Each row is a point. Two turns around zero, p and q, are shown by what they do to some points. Where does a point land after both, in the order given? Backwards means that the second turn is done in reverse. Each puzzle has new turns, and all numbers are rounded.

Turn p:
[  4 -41] => [-26 -32]
[ 9 41] => [35 23]
[-13   1] => [-8 10]
Turn q:
[22 10] => [20 13]
[ 26 -11] => [27 -7]
[-47   1] => [-47  -6]
Where do these land?
q, then p: [-23   9] => [-13  21]
q, then p backwards: [-14 -15] => [  4 -20]
p, then q: [26 41] => [45 17]
q, then p: [ 11 -35] => [-12 -35]

Turn p:
[ -1 -17 -35  18] => [ -3 -37 -21  -1]
[ -5   3   9 -18] => [-12  13  11  -2]
[ 10   5   0 -14] => [ -3   6   6 -15]
[  5  28  25 -10] => [ 9 37  6 -6]
[-23 -24 -11  26] => [ -3 -28 -12  31]
[  2   4 -13   1] => [ -2  -5 -10  -8]
[12  1 25 -4] => [14 14 20  0]
Turn q:
[ -4  -5   9 -48] => [-25  -3  31 -29]
[-7 -5 -3 17] => [  0   3 -17   9]
[-3 -9  5 15] => [ -3  -6 -14  10]
[-16   2 -19  31] => [  9  21 -30  14]
[10  1  2 10] => [10 -7 -3  7]
[ 7 20 10  8] => [10  0 12 19]
[ 14  -5  -4 -34] => [ -1  -8  21 -30]
Where do these land?
q, then p: [-4  9  1 26] => [ 17 -10 -19  -2]
p, then q: [-16  -1  -8   2] => [ -2  11 -14   1]
q, then p: [-17  25   2   7] => [ 18  16 -17   7]
q, then p: [ 36 -23 -10 -22] => [-18 -12  40 -18]
p, then q: [  1 -10  15 -14] => [-12  -7   9  16]
